Rows are points. A path goes straight from each point to the next, and from the last back to the first. The post is the endless flat space through its rows: a point in 2 columns, a line in 3, a plane in 4, and so on, so that a path can go around it. Count how often the path circles the post. Going back the other way cancels.

Post, one row:
[[-0.57  0.37]]
Path:
[[ 1.31 -1.49]
 [ 0.48  0.29]
 [-0.56 -0.68]
 [-2.98 -0.73]
 [-1.40  1.09]
 [ 0.94  2.52]
 [ 2.08  0.11]
 [-1.08 -2.65]
 [-1.52  0.07]
 [-2.21  2.09]
 [-0.09  1.18]
 [ 1.99 -0.05]
 [-0.39 -0.71]
 [ 0.59 -0.73]
 [ 0.11  0.72]
 [-0.61  1.84]
 [-3.07  0.81]
 [-1.87 -1.23]]
Times around: 1

Post (5 x 6):
[[ 0.59 -0.20  1.64  1.30 -0.56 -0.48]
 [-1.14  0.36 -0.49 -2.13 -2.61  2.64]
 [-0.91  0.87  2.15 -0.67 -2.02 -0.66]
 [-1.81  0.27 -2.14 -2.23  1.66  1.73]
 [ 0.66  0.91 -2.48  1.00  2.11 -1.46]]
Path:
[[-0.16 -1.72 -1.89  0.35  2.30 -3.01]
 [-2.22 -0.48 -2.31  0.34 -2.51  1.51]
 [-2.30  1.81 -1.08 -1.93 -0.76  1.20]
 [ 1.54  1.40 -1.72  0.55  1.14  1.26]
 [ 1.01  0.87 -0.87 -0.38 -0.09  0.60]
 [ 1.17 -1.21  0.11  0.11  0.92 -0.15]
 [-1.42  0.52  1.00 -0.26 -1.51 -3.06]
 [ 0.08 -1.62 -0.17 -1.39 -1.70 -0.13]
 [ 0.39  0.25 -1.44 -0.09  3.47 -1.02]
 [-1.60  1.39  0.15 -2.09  1.90  0.65]
 [-0.90  1.44  1.06 -1.07  1.10  1.45]
 [ 1.28  1.92 -0.58 -0.28 -0.51 -0.90]
 [ 1.43 -0.53  1.07  0.09  0.48 -1.12]
 [-1.33  0.81  1.05 -0.76 -0.84 -2.38]
 [-3.56  1.51 -1.02 -2.16 -0.46 -0.96]
 [-1.85  1.51 -1.16 -0.13 -1.64  1.50]
 [-1.45  2.58  0.23 -1.08 -0.15  0.64]
 [-0.12  1.65  1.18 -3.08 -2.00  0.47]
 [ 1.45 -2.24 -0.46 -1.50 -1.67  2.01]
 [-0.71 -1.90 -0.69  0.30  1.02  0.46]
 [-2.89 -0.65 -2.12 -0.35 -0.70  0.37]
 [-0.41  0.84 -0.84  1.02  0.35  1.63]
 [ 1.36  2.15  0.17  1.21  1.71  1.50]
 [ 0.53  1.39  1.17 -0.95  0.31 -1.37]
 [ 0.87 -0.21 -2.10 -2.09 -0.40  0.85]]
Times around: 3

Post, 11 rows:
[[-1.63  2.46 -0.12 -0.91  1.35 -3.36 -3.10  1.82  3.14  2.23 -0.09 -1.70]
 [-0.34 -0.37 -0.41  0.09 -0.13  0.50  1.75  0.03  1.37 -1.28 -0.40  0.26]
 [-0.11 -1.95 -0.79 -1.11  2.94  1.46 -0.88  0.84 -0.02  0.15  2.08  0.84]
 [-0.70 -0.84 -0.97  0.86  2.30 -0.30  1.47 -2.23  0.53  0.75  0.77  0.08]
 [ 0.88 -0.86  3.78 -1.23  1.86  1.50  1.19  0.26  2.95  1.61  1.44 -1.08]
 [ 0.90  0.38  1.47 -1.27 -0.93  1.00 -0.97 -0.86 -1.94 -1.40 -0.55 -1.40]
 [ 1.01 -0.78 -0.53 -0.47  1.08  0.35  0.09  1.96  0.09  0.44  3.15 -0.18]
 [ 0.93 -0.42  3.17  0.75 -1.55  0.41  0.76  0.29  1.25  3.72 -1.26  1.79]
 [ 1.15 -1.32  2.41  0.59 -0.62 -0.78  0.97  0.88 -0.49  1.93 -2.25  0.37]
 [ 0.28 -0.95  1.94  0.03  2.51  0.39 -0.94 -0.45 -0.44 -1.23  2.81  0.81]
 [-0.52 -0.22  1.28 -1.68  0.02  0.58  3.09 -1.24 -1.57 -0.38  0.35  0.44]]
Path:
[[-1.55  2.00 -0.75  0.31  0.71  0.45  1.24  0.65  1.91  0.20  1.72 -0.20]
 [-1.46  0.16  1.63 -0.29  0.20 -0.06  0.18  1.04 -1.54  0.46  1.77 -0.70]
 [-2.03 -0.06 -0.48  0.26  0.10 -0.95  0.34 -1.89  0.56  2.63  3.57  0.67]
 [-0.24 -0.76 -1.65  0.98 -0.56 -0.40 -0.37 -1.76  2.34 -0.21 -0.08  0.48]
 [ 0.40 -0.24 -3.08 -2.08  1.93  0.23  1.54 -1.89 -0.53  1.79  0.21 -0.58]
 [ 0.60  0.06  1.28 -1.56  2.16  0.25  0.06  0.44 -1.46  1.61  1.63  0.75]
 [ 0.90 -0.98  0.30 -2.41  2.26 -0.27  3.37  2.55  2.03  1.09 -2.20  0.70]
 [ 0.51 -1.06  0.45 -0.76  1.61  0.85 -0.93 -0.26  3.58 -1.55 -1.64 -0.56]
 [ 0.61 -0.95  4.12  0.08 -0.37 -0.35  0.29 -0.46  2.81  2.17  0.87 -0.08]
 [-2.07  0.59 -0.66 -0.97  0.22  1.58 -1.58 -0.32  1.26 -1.90  1.46 -1.59]
 [-1.65 -0.81  2.97 -2.20  0.46  2.35  0.65  1.29  0.43  2.30 -0.11  0.45]
 [ 1.43 -1.22  4.43 -1.02 -0.53 -0.22  0.46  1.17  0.76  3.10  1.42 -1.62]
 [ 0.81 -1.66  2.00  1.05  0.65  0.75  0.33 -1.16  1.76  2.13  0.98  1.32]
 [ 2.96 -0.42  0.49 -2.00 -0.87  1.20 -1.99  0.75  0.11 -1.05 -1.60 -0.24]
 [-0.20  1.44  0.50 -3.57  1.17  1.21  2.61  1.16  1.04  1.14  2.34  0.45]
 [-0.21  1.74  0.14 -0.59 -0.33  1.64  0.35  0.08  1.45  1.23 -0.16 -0.79]
 [-1.79  0.30 -1.01 -0.76 -0.77 -0.38  0.53  1.29 -0.30  0.14  0.86 -0.21]
 [-1.34 -0.78  0.63 -1.37  2.90 -2.03 -0.42 -0.19  1.02 -0.04  1.37 -2.72]
 [-0.95 -0.47  1.93 -1.32  1.59  1.69 -1.54 -0.88  2.55 -0.54  1.98  2.23]
 [ 0.13 -0.09  1.97 -0.98  0.07  0.36 -0.41 -1.15 -0.75  0.02 -1.61  1.11]
 [ 1.02 -0.61  3.16 -0.82  1.52 -1.55 -1.34  0.38  1.41  0.35  0.30 -0.27]
 [-0.31 -1.55  0.12 -1.53  1.17  0.81  0.26 -0.39  1.83  2.36 -0.40 -0.41]
 [-0.99 -1.57 -0.17 -0.87  2.96 -0.57  0.05  1.47 -0.06  0.51  3.28  0.71]
 [ 0.05 -0.41  2.16 -2.51  0.64  1.76  0.56  2.24 -2.22  2.09  2.70  0.30]
 [ 2.01  1.07  2.96  0.36  2.02  0.36 -1.38  1.88 -0.04  0.51  0.90 -1.05]
 [ 1.12 -0.31  0.12  1.61  0.86 -1.78  2.45 -0.70  1.87 -0.56 -2.47  0.58]
 [-0.24  1.16 -0.70 -0.17  1.12 -0.14 -1.00 -1.49 -0.65  0.32  1.70  0.80]]
Times around: 1

Post (17 x 18):
[[ 0.33 -0.93  0.12  0.06  0.77  2.31 -1.83 -1.17 -1.33  1.20  2.39  1.17
   0.83  0.16  0.28 -0.77 -1.37  1.56]
 [ 0.11 -0.08 -1.81 -3.13  0.79 -1.66 -1.06 -0.65  0.78 -2.82 -2.52 -4.24
  -1.57  0.89  0.47  0.61  0.08 -0.03]
 [-2.05 -0.22  0.80 -2.14  1.28  0.11 -2.04 -0.39  1.20  0.26 -1.32 -5.35
  -1.76  1.80  1.22 -0.40  1.15 -2.37]
 [ 1.23 -0.04 -0.46  0.39 -1.37  1.15 -1.03  1.35 -1.70 -0.66  0.12 -1.69
  -2.72  2.08  0.36 -2.18 -2.46  0.83]
 [-0.07 -1.62 -0.56 -0.81  0.96 -3.18 -0.53  0.90  0.48  0.29  1.41 -1.02
   1.27 -1.27 -1.80  0.58 -0.38 -3.93]
 [-0.75  0.52  0.69  0.00  0.52  1.25  0.85  0.39 -0.87  1.15  0.51 -1.95
   1.47 -4.18 -1.14  0.10  1.25 -0.51]
 [ 1.48 -0.93  1.98  1.11  1.66  0.09  0.03  1.95 -2.38  1.04  0.62  1.46
   2.92  0.07 -0.76 -0.65 -0.52  0.62]
 [ 1.60 -1.06  0.51  0.87  0.39  0.97 -0.30  1.48  0.78  2.14  0.79 -0.15
   1.37 -2.82  0.72  0.27 -1.33  0.34]
 [ 1.60 -1.44 -0.14  2.78  0.44  1.53 -0.28  0.04 -1.20  0.00  1.51  1.05
   0.76 -1.00  1.19 -1.18  0.83 -0.76]
 [ 0.87  0.17  0.69 -3.79 -2.70 -0.45 -1.70  0.74 -1.28 -0.85  0.01 -2.04
  -2.07  3.15  2.55 -1.10 -0.47 -1.29]
 [-0.54 -2.02  0.63  0.64 -1.26  0.99 -1.23  0.61  0.06  0.40 -0.49  1.00
   2.35 -2.20 -0.14 -2.44 -0.53  0.12]
 [ 0.81 -0.84  0.12  0.50  0.68  1.21 -1.53  2.84 -0.07  1.18  0.48  2.56
  -0.84 -1.13 -0.88 -0.65  0.76  0.74]
 [-0.34  0.25 -1.28 -0.03 -0.98  1.40  0.05  1.73 -1.66  1.96 -0.47  1.38
   0.62  0.68  1.44 -0.16 -1.68  0.05]
 [-0.12 -1.48 -0.65 -0.44 -2.46  0.87 -0.31  0.23  0.51  0.20  0.44 -1.46
  -0.81  3.47  0.64  0.23 -0.40  1.56]
 [ 0.59 -2.39  1.46  1.15  0.80 -1.78 -2.10 -0.07 -1.29  0.58 -0.82 -0.98
   0.93 -2.33 -1.70  2.81 -0.15 -4.90]
 [-0.86  2.21  0.46 -1.48 -0.72 -2.85 -0.69 -2.35  1.12 -0.77 -1.59 -3.26
  -2.51  1.91  1.78 -0.28  0.61 -1.20]
 [-0.92 -1.10  1.44 -3.77  0.98 -1.53  0.73 -2.16  0.91 -0.83 -2.52 -2.81
  -3.72  0.91  0.53 -0.21 -0.47 -2.29]]
Path (23 x 18):
[[-0.57  1.37  1.09 -1.45  1.13  1.06 -0.16 -0.11 -2.08  0.38  1.14 -0.52
  -0.91  0.15  0.95 -0.43 -0.89 -1.46]
 [ 0.95  0.76  1.33 -1.62  0.47 -0.73  2.45  1.37 -0.29  0.78 -0.85  2.17
   1.33 -0.26 -0.34  1.24  0.30 -1.12]
 [ 0.22 -1.62 -0.20 -0.37 -0.91  1.44 -3.02  1.02 -0.94  0.04 -1.20 -2.81
   0.19  0.82  0.88 -1.96 -1.41 -1.42]
 [-0.66 -1.41 -2.34  0.38 -1.34  0.71 -3.21  1.68  1.07  1.10 -0.51 -1.08
  -0.48 -1.91  1.04 -1.29 -0.76 -0.89]
 [-2.23 -2.11 -0.89 -0.58 -0.57  0.71 -0.59  0.29  0.18 -0.89 -1.24 -4.61
   0.17  2.00  2.45 -0.14  1.31 -1.41]
 [-1.00 -1.71  0.01 -0.90 -0.64  1.14 -0.07 -0.75  1.64  0.49  0.58 -0.33
   0.13  1.22  0.38  1.56  0.06  1.15]
 [-0.32 -2.28  1.59 -0.79 -0.35  2.15 -0.32  1.10  0.93  1.84  1.44 -0.58
   0.50  0.94  0.24 -2.09 -1.64 -2.01]
 [ 2.18 -1.04  0.08 -2.29 -0.22  1.15 -0.44 -0.09 -0.02  0.37 -0.03 -2.51
   0.21 -0.53  0.45  0.92  0.95  0.42]
 [ 1.22 -2.29 -1.60 -0.33  1.08 -1.19 -2.53  1.21  0.36 -0.61 -3.09 -1.76
  -0.93  1.20  0.57  0.34 -0.44  0.90]
 [-2.34 -1.72 -1.01 -0.74 -0.63  0.36 -1.79  2.06 -0.18 -0.94 -0.57 -1.08
   1.84  0.97 -0.35 -2.67  0.27  1.45]
 [ 0.68 -0.27 -1.42  0.73  0.42 -2.32 -0.79 -0.96  0.03 -2.09  1.90 -1.02
   0.81 -2.81 -0.53 -0.21 -0.53 -1.88]
 [ 0.27 -0.73 -1.24  0.10 -1.28  0.52 -0.68  0.77 -1.70  0.28 -0.23  0.32
   2.65 -0.81 -0.93 -0.76 -4.94 -0.25]
 [-1.72 -1.07 -0.70  0.95  0.66  1.23  0.05  0.15 -1.48  1.55 -0.07 -0.16
   0.46 -1.84 -3.76 -1.03 -0.02 -2.49]
 [ 1.68 -0.95 -2.16  1.97 -3.77 -1.34 -1.50 -0.37  0.56  0.63  0.38 -0.63
   1.28 -0.37  2.38  0.63  0.13 -1.99]
 [ 1.36  1.64  0.61  0.37  1.72 -0.93 -1.45  2.23 -2.35  1.51  1.09 -1.48
  -1.55 -1.06  0.05  0.05 -0.56 -1.04]
 [-1.86 -2.56  2.58  0.00 -2.63  1.03  0.42 -0.33 -2.15  0.95  2.01  0.82
   1.46  1.82  1.67 -0.38 -0.24 -2.06]
 [-0.66 -0.70  0.76 -0.48  0.36 -0.40 -1.16  2.33 -1.44 -2.18  0.87 -2.74
  -1.33  1.25 -1.52 -1.07 -0.11 -0.55]
 [-0.84 -2.34 -2.09  0.26 -2.00  0.11 -1.82 -0.27  1.75  0.99 -0.46 -0.28
   0.00  0.60  1.38 -0.47 -2.01  0.19]
 [ 0.64  1.32 -1.03  0.17  0.13 -1.77  1.26  0.68 -0.22  1.57 -0.57 -2.46
   0.25  0.01 -0.20 -0.16  1.06  0.17]
 [ 1.84 -1.01  0.02 -0.10  1.92 -1.84 -0.69 -0.15  1.23  0.87  0.34 -0.59
  -1.28  1.04 -0.38  0.85  0.83 -3.32]
 [-1.29  0.50  1.75 -0.54 -0.42  1.26  0.10  0.68  0.49  0.19 -0.28 -0.30
  -0.04  0.34  1.18 -2.98 -0.02 -2.63]
 [-0.45  0.70 -1.61 -3.29 -1.12 -0.81  0.63  3.16 -0.92 -0.25  1.50 -2.73
  -0.59  2.07  2.38  0.51 -1.99 -0.88]
 [ 0.98 -2.47  0.45 -0.65 -1.97  0.63 -0.71  0.06  0.59 -1.39 -1.08  1.20
  -1.48 -1.75  1.17  0.50  0.59  0.93]]
Times around: 2
